Each row is a point. Any point is a mix of the corners, with weights that add up to 1. It lies inside the corners' shape when no weight is negative. Is each point inside? If not, which corners have a negative weight?
In the rows, 128 means zero.

Corners:
(1): [185 112 141]
(2): [165 138 121]
(3): [ 57 113 162]
(4): [111  99 128]
Points:
[141  98 145] -> outside (2)
[152 113 144] -> inside
[114 102 129] -> inside
[167 113 142] -> inside
[146 135 133] -> outside (4)

Corners:
(1): [132 133  98 132 104 104 103 105]
(2): [107 179 158 147 125 192  98 136]
(3): [140 131 153  82 148 115 133 100]
(4): [ 97 176  63  80 136 116 106 147]
(5): [ 98 121 123 153 175 152 129 119]
(6): [113 108 157 164  90 211 203 113]
(7): [188  80 121 131 105 170 163 107]
(8): [156 176  75 134 108  93 131 154]
(9): [114  92 132  87 120 146 116 155]
Points:
[155 122 114  83 116 126  99 113] -> outside (5, 6, 8)
[109 149 120 125 140 140 125 141] -> outside (1, 7)
[160 121  83 120 131 111 133 112] -> outside (2, 6, 9)
[149 149  97 131 112 123 138 138] -> inside
[110 150 131 117 136 151 120 139] -> outside (1, 7)
[116 129 126 134 140 156 137 129] -> outside (1)
[149 132 143 123 108 137 138 113] -> outside (4, 5)

Corners:
(1): [158 117 137 162 152 140 145 132 122 153 131  79]
(2): [ 94 102 113 123 181 103 113 135 157 168  98  89]
(3): [107 136 114 136 127 159 136 139 104 141 121  67]
(4): [107 155 116 161 104 148 143 152 150  81 168 153]
(5): [131 166 160  96 131 176 205 129 150  96 106 205]
(6): [147 100 115 128 110 140 118  81 126 159  92  86]
(7): [135 111 150 132 111 152 139 137 114 173 156 181]
(8): [102 201 129 192 177 144 125 142 114 171 118 108]
(9): [105 153 112 137 184 139 159  95 116 109 132 170]
(10): [117 148  18 170 157 103 146 130 156 152 157 111]
(11): [157 155 110  83 130 158  97  93 136 136 168  98]
(12): [131 112 166 133  94 164 187  76 142 175 194 177]
(13): [108 163 121 131 108  83 160 172 141 111 117  78]
Points:
[134 124 118 111 121 135 138 103 146 142 151 145] -> outside (1, 3, 8)
[125 128 144 135 114 154 166 101 135 157 163 147] -> inside
[126 135 129 128 119 138 155 128 137 133 140 136] -> outside (8)
[119 138 132 124 122 140 143 116 134 135 123 128] -> outside (1, 10)
[127 131 134 136 118 137 157 116 135 147 145 124] -> inside
[ 96 153 110 162 148 113 159 127 148 148 124 161] -> outside (1, 3, 11)
[118 144 120 140 138 142 149 122 137 130 137 126] -> outside (7)
[122 129 141 134 130 141 135 114 122 146 137 112] -> outside (5, 10)

Corners:
(1): [141 135 105 109 110 114 129 128 167 108 115 176 143 141  76  63 216 159
 112 175]
(2): [154  89 124 139 130 162  95 103 141  77 135 146  99 103 171  98 108 129
 157 101]
(3): [128 161 184 166 108 117 188 152 124 144 109 158 154 153 126 169 149 148
  97 127]
(4): [148 156 120 136 104 108  87 125 158 107 116 133 151  88  83  90 211 142
  84 150]
(5): [142 100  72 151 147 161 108 145 104 135 121 138 112 143 163  96 121  75
 136  99]
(6): [112 143 130 107 113 111 121 130  76 175  99 140 153 169 165 147  92 155
 113 150]
(7): [138 113 100 179 164 169 117 142 129  91 106 153 112  73 157 105 142 144
 161 176]
(8): [105 139 126  90 148 117  81 153 171 153 114 139 141 112 131 166 172 153
 101 174]
(9): [154 153  89 165 127 164  93 110 131 146  99 103  90 176 177 159 103 134
 113 106]
(10): [100 102 126 126 110 115 108 162 148 116  68 121 139 121 109  98 137 116
  86 158]
(11): [ 66 201 122 109 135  42 146  95  82 145  73 161 139 147 115 187  98 153
  79 131]
(12): [138 138 126  97 113 111 158  82 105 138  78 149  87 139 169 148 118 119
  98 115]
(13): [139 156 128 109  99 153 103 164 174 160 108 116 127 107  63 154 161 183
 108 164]
(14): [145 120 136 116 119  88  79 162 133 156  94 180 125 116  80  93 167 129
 124 165]
(15): [172  85 110 156 153 139  96  93 109  83 131 133 114 125 140 117 145 111
 155 116]
(16): [128 175 159  78  96 140 101 135 149 156  79 150 149 111  93 157 149 111
 118 202]
(17): [150 124 165  87 158 161  87 144 186 194  98 112 166  80 106 113 183 140
 154 184]
(18): [124 130 126 130 139 178 108 126 129 110 129  86  81 133 175 133 112  98
 153 129]
(19): [131 121  89 179 157 169 112 101 108 142 117 124  77 152 138 118 101 142
  90 111]
(20): [129 145 126 168 121 155 156 111 129 191 143  78 115 142 162 187  47 118
 129 132]
(21): [192 126 104  97 178  84 110 156 127 105 147 160 129 112 117  81 134 130
 117 139]
Points:
[136 123 112 130 141 129 110 118 124 132 112 129 117 127 147 123 127 125
 123 133] -> outside (3, 13, 16)
[137 131 121 132 128 128 114 130 129 137 107 141 126 127 130 126 132 135
 116 141] -> outside (18)
[138 128 111 137 135 141 111 130 131 132 111 137 122 123 131 115 143 128
 120 140] -> inside
[138 131 116 139 137 146 107 122 131 140 109 129 114 132 134 128 130 134
 115 136] -> inside
[136 147 138 118 113 116 131 121 125 155  94 145 126 144 116 145 123 144
 102 141] -> outside (4, 5, 7, 8, 18)
[137 145 126 120 128 132 114 135 136 138 105 145 124 124 125 130 151 141
 116 147] -> outside (10, 15, 20)
[143 136 128 122 122 127 114 145 144 146 106 148 133 121 115 119 151 139
 110 154] -> outside (11, 15, 18)
[134 134 133 118 133 133 110 129 140 141 107 137 133 117 128 130 140 136
 125 148] -> inside

Corners:
(1): [153 158 105 120 109 120 145  86 162 123 100 149  79  92 100 139  54 162
 135 129]
(2): [191 136 161 142  74 153 130  93 143 110 145 117 137 137 130 103 144 103
 174 139]
(3): [ 85  85  97  92 196 129 129 105 155 157 109 117 105  89 131 144  90 147
 122 125]
(4): [161 160 141 183  92 160 105  98 153  42 157 127 188 153 116 124 118 125
 149 176]
(5): [ 94 142 149 135 159 118 158 159  96 123 158 111 106  91 151 115 127 119
 147 122]
(6): [114 116 127  90 166 127 119 160 129  67 149 111 127 136 181 115  94 117
  99 135]
(7): [ 79 118 123 101 142  96 170 149 133 161 119 126 120 110 159 168 101 150
 110 135]
(8): [ 61 121 124 109 184 108 104 141  54 105 155  94 167 136 133 130 108 138
 117 129]
(9): [185 118 115 177 154 184 155 124 160  81 131 133 167 178  85 106 123 115
  86  86]
(10): [122 132  84 133 101 128 131 125 152 134  98 113 108  70 142 159  91 130
 113 100]
(11): [183 176 161 190  92 107 100  77 141  96 177 166 182 140 133 123 113 105
 120 115]
(12): [148 147 167 135 105 120 115 107 130  65 140 176 145 134 123 119 146  56
 169 171]
(13): [ 95 144 174 128 172 134  98 168 115  99 112  76 167 130 109 141 144 122
 123  98]
(14): [106 127  91  93 149 105 145 125 160 123  69 144  97  78 178 136 125 177
  92 104]
(15): [137 140 151 159 131  86  78 159 109 106 113 124 122 167 162 134 141  97
 158 166]
(16): [ 93 112 142  96 158 143 119 156  95 114 155 130 112  91 126 159 129 137
  95 138]
(17): [159 154 136 117 151 111  89 182 114  97 188 127 177 142 163 148 137 115
 169 138]
(18): [122 172 119  69 146 145  74 179 103 137 147 107 162 112 159 109 144  89
 143 151]
(19): [ 76 140  74 108 159  85 139 153 155 160 127 105  98  86 112 116 118 176
  98 108]
(20): [ 73 158  95 101 107 139 122  87 165 143 107 129  49 114 143 146 106 154
 139  69]
(21): [149 129 168 180  73 121 109 132 153 109 147 170 161 139 117  91 113 131
 119 127]
Points:
[136 137 148 145  93 154 115 111 140  87 133 141 166 133 126 119 120 117
 107 120] -> outside (1, 3, 5, 15, 17, 19)
[120 135 121 120 143 128 127 131 133 116 129 121 125 121 135 134 114 129
 125 124] -> outside (21)
[105 135 132 116 138 112 121 138 119 124 134 125 123 107 143 133 115 128
 131 126] -> outside (4, 9)
[131 141 131 140 118 123 117 123 139 111 137 134 136 121 136 127 112 126
 123 120] -> inside
[134 140 130 133 126 128 118 127 138 107 137 124 137 127 133 127 114 120
 137 129] -> outside (14, 16)
[110 123 110  86 134 140 135 125 137 130 125 137  99 100 150 130 102 128
 127 115] -> outside (4, 11, 13, 15, 19)
[131 143 132 135 125 127 123 122 137 102 133 135 132 123 131 128 117 122
 134 134] -> inside
